Every row gives one point. The points of each table are mixes of a few directions, plus a little noise. Count the directions of each table, and those that both share. Where both have some left over, give the other angles between the two spaces (their principal angles), to ten degrees, smallest first.

First (5 x 3):
[[-0.33 -0.42 -0.25]
 [ 0.24  0.31  0.19]
 [ 0.62  0.77  0.44]
 [-0.30 -0.38 -0.24]
 [-0.20 -0.24 -0.14]]
Second, 4 rows:
[[ 0.00 -0.15 -0.36]
 [ 0.52 -0.18 -0.05]
 [-0.38 -0.05 -0.43]
 [-0.16  0.40  0.83]]
Directions: first 1, second 2, shared 0; angles 40

First:
[[-0.65  0.33  0.18 -0.55  0.71  0.29]
 [ 0.44 -0.23 -0.12  0.37 -0.48 -0.20]
 [-0.12 -0.11 -0.12 -0.11  0.01  0.02]
 [ 0.08  0.68  0.64  0.10  0.43  0.10]
 [ 0.53  0.32  0.40  0.47 -0.15 -0.13]
 [ 0.03 -0.30 -0.27  0.02 -0.24 -0.07]
 [-0.60  0.02 -0.10 -0.52  0.45  0.22]
 [ 0.29 -0.71 -0.60  0.22 -0.72 -0.23]]
Second, 6 rows:
[[-0.31 -0.42 -0.62 -0.42  0.55  0.00]
 [ 0.34  0.48  0.70  0.45 -0.62  0.01]
 [-0.21 -0.30 -0.45 -0.27  0.38 -0.02]
 [ 0.27  0.39  0.59  0.39 -0.51 -0.01]
 [-0.25 -0.33 -0.50 -0.32  0.45  0.00]
 [ 0.14  0.20  0.30  0.19 -0.25 -0.01]]
Directions: first 2, second 1, shared 0; angles 30

First (10 x 9):
[[-0.05  1.24 -0.15  0.86  0.85  0.17 -0.27  0.83 -0.23]
 [ 0.07 -0.72  0.01 -0.49 -0.34 -0.18  0.24 -0.44  0.11]
 [-0.11  0.03  0.52 -0.01 -0.83  0.59 -0.36 -0.27  0.21]
 [-0.17  0.08  0.10 -0.07 -0.20  0.21 -0.20 -0.13  0.09]
 [ 0.14 -0.16  0.25  0.06 -0.41  0.18 -0.02 -0.06  0.08]
 [-0.28 -0.23 -0.59 -0.58  0.65 -0.51  0.34 -0.17 -0.01]
 [ 0.06  0.15  0.24  0.23 -0.29  0.24 -0.18  0.06 -0.02]
 [ 0.27  0.23 -0.38  0.33  0.83 -0.41  0.24  0.47 -0.24]
 [ 0.28  0.00 -0.19  0.27  0.39 -0.26  0.19  0.28 -0.17]
 [-0.14 -0.61  0.18 -0.56 -0.62  0.07  0.07 -0.54  0.21]]
Second, 9 rows:
[[ 0.14 -0.14 -0.20  0.23 -0.03 -0.12  0.43 -0.06  0.08]
 [ 0.31  0.36 -0.09  0.35  0.79 -0.28 -0.21  0.67 -0.39]
 [ 0.02 -0.67 -0.25 -0.13 -0.58 -0.11  0.77 -0.63  0.34]
 [-0.63  0.32  0.20 -0.79  0.25  0.17 -0.81 -0.04 -0.07]
 [ 0.12 -0.19  0.06  0.26 -0.56  0.17  0.32 -0.24  0.21]
 [ 0.18 -0.06  0.12  0.23 -0.27  0.10  0.06  0.00  0.05]
 [ 0.52 -0.28  0.28 -0.06  0.32 -0.34 -0.35  0.43 -0.40]
 [-0.11  0.56 -0.13  0.04  0.84 -0.13 -0.38  0.51 -0.30]
 [-0.55  0.10  0.02 -0.12 -0.79  0.50  0.14 -0.63  0.49]]
Directions: first 3, second 4, shared 3
